Each row of a before or after table is a point. The points were changed in one or more steps. Then noise was added and the rows were shuffled. The steps act on columns, c1 being the first. Write out the steps. A step turns or swaps two columns, mirrors them in a line or flattens them onto one, adds a multiple of one to another, or multiplies or shifts one. Angles are multiples of 10 degrees, from the lower column toward the higher: turns from -170 to 170, lines from 10 to 170 but not 90. Use the fewest steps. Two steps may share a column if one is a turn and the other turns, adds or multiplies; they go together, in the order done. Otherwise the lowest column goes first.

Before (9 x 3):
-7,-7,6
-15,-1,-45
3,29,-16
4,3,-42
-49,-17,15
22,48,-1
9,-11,-60
1,-38,-53
-2,-10,-1
After (9 x 3):
-35,-36,41
-17,46,-13
-18,-2,43
-46,-11,41
-15,30,10
-31,2,29
1,-12,3
46,-18,20
11,-8,1
Steps: turn c1 and c3 by -140 degrees

Before:
15,-60,-23,19,3,-35,-50,24
29,8,26,24,17,-20,33,30
32,-4,41,-11,4,23,-25,51
-40,-30,-31,30,-13,33,17,-23
36,10,41,-54,16,35,30,8
33,-3,-20,10,-16,18,5,5
-24,25,-44,-25,-2,-36,-44,-7
-9,-54,2,32,-39,-11,-44,-19
After (8 x 8):
-9,-54,3,-6,11,-39,-43,-20
31,-4,42,-16,-22,5,-24,50
37,12,41,-46,-34,16,30,8
14,-59,-22,-24,35,4,-50,24
-41,-31,-31,8,-33,-14,17,-23
-23,25,-44,-8,36,-2,-43,-6
29,8,25,29,21,17,34,31
33,-3,-20,8,-19,-17,4,4
Steps: add 0.7 times c2 to c4; turn c5 and c6 by 90 degrees

Before (9 x 12):
46,-29,31,21,-2,-8,-27,-16,-14,-11,-2,5
5,5,-1,4,8,-22,8,2,3,11,9,4
14,-6,-12,4,12,-34,-5,19,3,-22,12,2
21,9,-8,-3,-5,-33,13,-1,-6,-17,-6,7
-4,1,18,-6,4,-26,16,1,9,-23,12,4
16,-48,16,37,0,1,-32,-34,-21,-20,-26,-1
-3,7,3,-4,-9,-15,-10,6,0,-16,10,25
-3,8,17,-26,10,-29,4,29,4,-5,-11,11
13,-8,23,-22,13,5,-31,-46,9,-7,-10,-13
After (9 x 12):
-3,-11,0,-7,12,-14,5,6,1,14,9,25
-3,2,3,-41,-9,-29,8,29,9,7,-10,11
5,7,2,7,-10,-22,6,1,2,-9,9,4
46,-21,-1,34,4,-7,-34,-17,-1,12,-2,6
-4,15,6,-10,-1,-26,4,1,14,23,11,3
13,-29,5,-36,-12,5,-13,-46,16,9,-10,-12
16,-23,-4,58,4,1,-53,-35,-13,20,-26,-1
14,-4,-1,6,-8,-35,-7,19,-1,23,11,1
22,11,-3,-6,7,-32,11,-1,-8,15,-5,7
Steps: mirror c2 and c7 in the line at 50 degrees; flatten c3 and c9 onto the line at 70 degrees; multiply c4 by 1.6; turn c5 and c10 by 170 degrees

Before, 10 rows:
-25,-13,-12,-10,25,6,-4,6,-18,-5,16,-14,9,-22,-2,11,28,4,2,11,12,18,-5,-8
17,4,-14,15,-15,1,-19,-9,7,6,-3,-1,3,-4,0,0,-28,21,10,3,-9,-10,-3,19
-21,-9,-9,-2,22,-2,5,8,-17,-13,-10,3,-7,-3,5,22,16,5,7,0,22,28,-5,8
3,8,2,4,-12,-14,-18,4,19,19,3,17,9,5,8,-3,-21,-1,26,0,-19,-6,5,25
5,10,25,-9,2,-1,-10,10,-17,3,-1,-4,-2,15,-30,-14,4,10,28,-3,60,9,16,-22
-25,-5,-20,0,10,5,2,12,-15,-8,-5,10,8,-10,-3,15,22,1,20,6,23,12,-18,-25
-25,-18,-1,-5,14,-6,8,5,-15,-7,-12,-5,3,-12,3,-10,13,6,5,-9,16,20,-10,-19
-5,-6,-2,0,-13,-5,-11,8,9,-3,11,4,-17,14,12,4,-13,9,-2,12,-7,-6,-12,5
2,3,-8,9,-20,-4,-2,-10,-6,5,15,2,-10,19,8,-6,-16,7,30,-8,-11,-13,10,16
-45,-9,-9,0,22,10,16,13,1,-11,4,-9,8,-3,0,5,22,13,6,-3,34,14,-17,-2
After, 10 rows:
-45,9,-7,0,22,10,17,13,6,-12,4,-9,8,-7,0,5,22,13,2,37,34,14,-17,-2
5,-10,25,-9,3,-1,-10,10,16,3,-1,-4,-2,14,-30,-14,4,10,29,37,60,9,16,-22
17,-4,-11,15,-16,1,-19,-9,12,6,-4,-1,2,-10,0,0,-28,21,-1,43,-9,-10,-3,19
3,-8,5,4,-13,-14,-18,4,32,19,4,17,9,-1,8,-3,-20,0,-4,40,-18,-6,5,25
-25,5,-19,0,10,5,2,12,10,-8,-5,10,8,-12,-3,15,22,2,23,45,23,12,-19,-24
2,-3,13,9,-20,-4,-2,-10,23,5,15,2,-10,-17,8,-6,-16,7,20,32,-11,-13,10,16
-21,9,-7,-2,22,-2,5,8,-3,-13,-10,3,-7,-6,5,22,16,5,18,40,22,28,-5,8
-5,6,11,0,-13,-5,-10,8,3,-3,11,4,-17,-9,12,4,-13,9,-9,52,-7,-6,-12,5
-25,18,-11,-5,14,-6,8,5,-3,-7,-12,-5,3,5,2,-10,13,6,15,31,16,20,-11,-19
-25,13,-25,-10,25,6,-3,7,-7,-5,16,-14,9,0,-2,11,28,3,17,51,12,18,-5,-8
Steps: multiply c2 by -1; mirror c3 and c14 in the line at 30 degrees; turn c9 and c19 by -60 degrees; shift c20 by 40

Before (8 x 64):
12,24,10,-18,20,7,-4,-8,1,-7,-6,17,-9,7,2,-18,8,-9,4,25,-17,8,-9,1,7,-6,4,1,10,-4,-4,-9,4,19,1,15,17,2,11,9,23,4,3,-6,-3,22,-20,4,6,-5,-6,-18,-28,0,-8,12,-2,-38,-10,-9,8,16,22,13
-12,3,-1,-5,23,7,8,12,4,-11,-7,12,16,-20,-4,-20,0,-30,12,7,-7,-3,14,-3,6,11,9,-10,18,7,-17,-17,6,15,-1,0,12,27,4,-4,26,-4,-15,-10,9,11,-11,-4,4,-5,-11,-23,-22,9,-12,29,-3,-28,13,9,-3,21,13,5
11,16,11,-9,27,13,3,7,9,4,12,-3,-12,-15,7,-10,-18,-19,3,4,2,2,-9,-6,-11,1,-1,4,18,-29,7,-8,22,16,-4,-19,27,10,7,26,23,-11,26,0,-20,1,2,8,-1,-13,-8,-9,-10,-4,0,-3,24,-18,-1,-4,3,-1,26,0
7,15,2,-12,8,15,21,-7,13,-18,0,1,-18,-18,-9,-9,-9,-16,4,9,-7,3,0,3,-4,-12,10,-7,10,-11,6,-25,30,-3,3,4,9,5,23,21,23,-7,-4,-14,9,9,-14,2,-2,6,-6,-9,-13,-15,2,11,3,-16,23,-2,-17,12,11,-16
-18,-39,23,5,7,-15,-22,14,-8,16,9,29,-8,-12,7,-23,-17,42,41,-12,-2,47,-17,14,10,1,15,32,4,15,16,-4,-10,-41,17,-6,-18,10,-49,-27,-16,-3,-22,14,1,-28,26,-27,2,6,14,11,20,17,6,-29,-28,40,-29,50,2,32,-23,-8
15,15,4,-11,19,9,8,9,10,-10,1,0,4,-6,2,-27,2,-7,4,10,2,14,2,-9,-7,-4,-1,5,-4,13,-2,-14,5,5,-23,5,24,7,12,8,22,18,16,-12,9,28,7,4,-2,-3,-13,-14,0,4,-14,20,10,-30,19,9,-2,14,21,9
5,-25,-38,8,-13,6,25,15,22,11,-17,16,2,5,-1,2,25,6,5,3,-49,-20,-11,-5,22,-41,-18,-35,-20,3,12,-6,-23,-7,24,-23,-22,13,-23,5,-22,-2,-51,-32,25,3,11,18,-21,-7,1,-29,-20,-4,30,-21,-7,-5,-4,30,5,0,31,27
-23,-48,31,15,11,-1,-23,19,-22,19,-8,41,-9,-25,14,-34,16,11,36,-6,-10,60,-17,6,13,-10,9,16,16,22,19,-5,-3,-29,8,-1,-13,26,-26,-9,-10,5,-21,-6,-4,-22,17,-24,-2,12,-2,18,18,-9,1,-13,-8,24,-21,37,-10,24,-21,5
After, 8 rows:
-4,-41,23,3,5,-15,-22,12,-9,16,9,30,-9,-12,8,-23,-17,42,41,-12,-2,47,22,15,9,0,16,34,6,16,15,-3,-12,-39,18,-7,-17,11,-50,-27,-15,-3,-21,14,1,-26,24,-26,1,4,14,11,19,16,6,-29,-27,39,-29,50,1,32,-22,-7
20,3,-1,-4,21,7,9,12,4,-11,-8,12,15,-21,-5,-20,-1,-30,13,7,-7,-2,6,-3,6,11,9,-9,18,7,-16,-17,4,15,-1,-1,12,28,4,-4,25,-4,-14,-10,9,11,-11,-3,5,-4,-11,-23,-22,9,-12,29,-3,-27,12,10,-2,21,13,4
-12,16,10,-10,26,14,2,7,9,3,12,-4,-12,-15,7,-8,-18,-19,3,4,1,2,-7,-7,-11,0,-1,3,17,-29,9,-9,22,16,-4,-19,26,8,7,26,23,-12,27,2,-19,0,2,8,0,-13,-7,-9,-11,-4,0,-3,24,-17,-2,-4,4,-1,25,0
-10,-48,32,15,11,0,-22,18,-22,19,-7,42,-9,-24,15,-34,16,12,36,-6,-10,59,28,5,14,-11,10,14,16,22,19,-4,-3,-30,8,0,-13,27,-26,-10,-10,5,-21,-6,-4,-21,16,-23,-2,11,-2,19,19,-10,0,-14,-7,26,-21,38,-9,24,-22,5
-13,27,9,-17,19,8,-4,-9,1,-6,-6,18,-9,6,1,-18,10,-9,3,26,-17,7,-9,2,6,-7,5,2,10,-3,-4,-10,6,18,1,15,17,2,11,8,24,3,4,-6,-4,21,-19,3,7,-5,-7,-19,-28,-1,-10,13,-2,-38,-11,-10,8,16,21,13
-14,-24,-39,8,-13,6,25,13,22,10,-17,16,0,5,-1,1,23,6,5,3,-48,-20,0,-6,21,-40,-19,-35,-20,5,13,-7,-23,-6,25,-23,-22,13,-22,7,-21,-3,-49,-31,26,3,11,16,-20,-6,2,-28,-19,-4,30,-20,-5,-5,-5,31,5,2,31,28
-3,15,4,-11,18,8,8,9,10,-11,1,0,3,-7,2,-25,2,-7,5,10,2,14,-14,-10,-8,-3,-2,5,-4,12,-3,-14,4,5,-23,6,25,7,12,8,22,20,17,-11,9,26,7,3,-3,-2,-13,-15,1,4,-15,19,10,-30,20,11,0,14,21,9
-8,17,0,-12,7,17,20,-8,12,-19,-2,-1,-17,-17,-9,-10,-9,-14,4,8,-7,2,-6,2,-4,-10,10,-7,11,-12,5,-27,29,-4,4,7,9,6,22,20,23,-8,-5,-13,9,9,-13,3,-2,6,-5,-9,-14,-14,3,11,2,-17,23,-2,-17,12,11,-17
Steps: turn c1 and c23 by -110 degrees; add 0.3 times c54 to c1
